Rows are points. Each copy is the shape, with its points in the same order, turned, moved and blurred by noise. Some copies are also mirrored. Which?

Shape:
[[-25 -39  11]
 [ 83  27  28]
 [-33 -28  -7]
 [  0  24  29]
 [ 27  21  26]
 [ 23   2 -31]
 [ 12  -2  26]
 [-11 -57 -12]]
Copy 1 (8 x 3):
[[-22  52 -30]
 [ 82  22  46]
 [-27  29 -34]
 [  2  20  33]
 [ 19  25  27]
 [ 37  -3 -21]
 [ 10  30  17]
 [ -8  50 -56]]
Copy 1 is: mirrored
Copy 2:
[[-17  45  -5]
 [ 70 -39  41]
 [-24  37 -25]
 [-12 -12  21]
 [ 17 -18  19]
 [ 25  -5 -36]
 [  7   2  17]
 [  6  60 -25]]
Copy 2 is: mirrored
Copy 3, 8 rows:
[[-52   7  -6]
 [ 67  28  38]
 [-51  -6 -21]
 [  7  39 -26]
 [ 26  25   0]
 [ 15 -28  -1]
 [ -7  26   2]
 [-54 -24  20]]
Copy 3 is: only turned
Copy 4 (8 x 3):
[[-48 -25 -24]
 [ 72 -39  15]
 [-67 -11 -19]
 [ 19   2 -33]
 [ 26  -8 -27]
 [ -6   2  30]
 [  2 -17 -20]
 [-65 -40  11]]
Copy 4 is: mirrored

Shape (9 x 4):
[[ -1  27 -35  30]
 [-21 -39  30  44]
 [ 27  24 -51   7]
 [ 42  28  20  -8]
 [-22  45 -15 -20]
 [  1 -31  22  17]
 [  3 -23  40 -32]
 [ 12 -47  58  42]
 [-36 -18  26 -24]]
Copy 1, 9 rows:
[[ 10  20  37  32]
 [-64 -20  -9  31]
 [ 43  -1  43  29]
 [ 11 -25  29 -34]
 [ 28  37  -4  -6]
 [-34 -31  -7  15]
 [-10 -37 -37 -20]
 [-76 -53   2   6]
 [-16  -3 -50   1]]
Copy 1 is: only turned
Copy 2:
[[ 46  21  15  23]
 [ -2 -22  78   1]
 [ 54  11 -17   8]
 [ 12  28   0 -48]
 [ -1  40 -10  27]
 [  0 -19  45 -15]
 [-42 -17  17 -28]
 [ -7 -24  87 -43]
 [-45  -8  25  10]]
Copy 2 is: only turned
Copy 3, 9 rows:
[[-58 -29  10   5]
 [  5 -57 -44 -26]
 [-45  -6  25  36]
 [-17  25 -34  23]
 [-49  25  17 -31]
 [ 19 -29 -29  -8]
 [ 28  21 -29 -28]
 [ 36 -34 -70  -4]
 [ 10  -2 -13 -56]]
Copy 3 is: mirrored

Shape, 11 rows:
[[ -2 -10  -3 -33 -46 -13]
 [ -3  -1  23  48  -9 -17]
 [-17  -5 -11  -1   9 -68]
 [-49  46 -95  29 -28 -18]
 [ 18 -26 -31 -32  -4 -50]
 [ 60 -10 -20 -34 -11 -12]
 [ 15 -32  27  26 -12 -56]
 [-44   6  41  15   6  23]
 [-16   4  46   8   3  21]
 [-50 -22   7  67  -3   9]
 [ 27  -3  21   6   4 -31]]
Copy 1:
[[ 23  21  50 -27  -9 -13]
 [ 13 -14   9   9 -35  50]
 [-22 -20  52  32  -8   1]
 [ 48  25 -11  82 -15 -49]
 [ -6 -11  49  -2  36 -17]
 [  5 -22  14 -47  35 -21]
 [  2 -41  45   0 -10  50]
 [-12  54   6  -6 -49  47]
 [-15  34   6 -26 -41  43]
 [ 25  33   9  44 -31  75]
 [-10 -23  18 -21 -12  25]]
Copy 1 is: mirrored
Copy 2:
[[-48 -12 -14 -20   1  -3]
 [  5 -14  57  12   6   5]
 [-23  23  25  16  -7 -55]
 [-52 103  58 -35   6  13]
 [-48  18 -18  25  20 -41]
 [-42   5 -38  40  26   9]
 [-20 -34  39  36   4 -33]
 [ 40 -16  30 -44  -2   1]
 [ 36 -24  14 -20  -3  10]
 [ 18  -5  79 -36  37  -6]
 [ -4 -12   9  36   0 -11]]
Copy 2 is: only turned
Copy 3 (11 x 6):
[[-35 -19 -28 -34 -17 -18]
 [ 18 -10  45 -43  12 -14]
 [-18  24  -4 -18  45 -33]
 [ 44  -4 -80 -81  58  -2]
 [-17  38 -26  -4  -5 -38]
 [-12  32 -23  -4 -52   3]
 [-17  13  43 -31   2 -51]
 [  7 -70  32  -4  25   3]
 [  2 -52  37  -4   4   6]
 [ 54 -52  28 -29  34 -40]
 [ -8  19  26 -14  -9 -11]]
Copy 3 is: mirrored

Shape:
[[-52  26  10  48 -35  21  41 -11]
 [  2 -16 -22  51  21  34  17  54]
 [  2 -40 -15  -2  28  32  47 -43]
 [-28  25  -6  22  62 -45   4  37]
 [ 41  29   4  22  11  25  15  25]
 [-36  22  -3 -35  -4  22   2  15]
 [ 27  35  48 -16  -7 -35 -12   9]
 [-28 -28 -24  -7 -34 -48 -28  30]
 [-47 -26 -46 -46  -6  21  39  28]
 [ 46 -24  14  25  -8  -5  -1  30]
 [-35 -21  23 -25   9  41  22 -37]
 [-17 -17  17 -45  21 -54 -11  50]
 [ 34 -42  10 -20 -32 -26 -50 -14]]
Copy 1:
[[-14 -56  27 -49 -39  -7  14 -39]
 [-36 -23  -6  45 -28  29 -14 -36]
 [ -1 -54 -25  21  28 -32   6  12]
 [ 46  -4  36  19 -27  52 -37   1]
 [-32   9  16  -1  18  14 -31 -38]
 [ -8  -5  18 -24   5  35  44  13]
 [ 17  60  48 -28  12  -9  -6 -13]
 [ 43  36 -19   1 -51  14  49 -20]
 [ 11 -38 -15  20  12  41  73  -3]
 [-15  39   3  33 -10 -21  -5 -43]
 [-17 -38  16  -8  13 -27  38  37]
 [ 53  45  34  35 -10  31  36  10]
 [ 13  71 -27   2 -13 -45  29   7]]
Copy 1 is: mirrored
Copy 2, 13 rows:
[[-37  -9   9 -21  12  34   9  82]
 [ -2 -41  24  12 -47  37 -36  17]
 [ 28 -16  10  55 -13  -2  42  49]
 [-54 -78 -18  21   2 -23 -31  -1]
 [-12  -7  32  -6 -17  13   0 -23]
 [ 24 -29 -24 -27  22 -14  -8  32]
 [-43  12 -36 -24   1 -32  13 -22]
 [-11   1 -63   0 -29 -36 -61  52]
 [ 51 -46 -12  -9 -20 -33 -16  73]
 [-18  12 -11  11 -62   7  -9  -9]
 [ 33 -19 -32  18  17  14  48  50]
 [-13 -49 -73  -8 -31 -55 -18   0]
 [  1  52 -68  26 -30 -22 -16   6]]
Copy 2 is: only turned
Copy 3, 13 rows:
[[-49 -42  18  -2  73  29   7   2]
 [-74  36 -44  -9  35   9  44  -9]
 [-61  30 -14  66  46 -18 -32 -26]
 [-38  57  46 -35   8 -22  35  -4]
 [-23  20 -22  34  16   7  55  10]
 [ 14  21  -6  -6  69 -15   1 -10]
 [ 36   5  20  15 -20   9  24  -7]
 [ -7  -8 -21 -57   2 -35 -16 -36]
 [-21  24 -28  -7  89 -51  -5 -57]
 [-27  11 -41  17 -22  13  27 -23]
 [-15  27  -2  40  68  12 -47 -21]
 [ 21  52  11 -34  -3 -25   5 -62]
 [ 17  -1 -48   6 -37 -14 -41 -18]]
Copy 3 is: mirrored
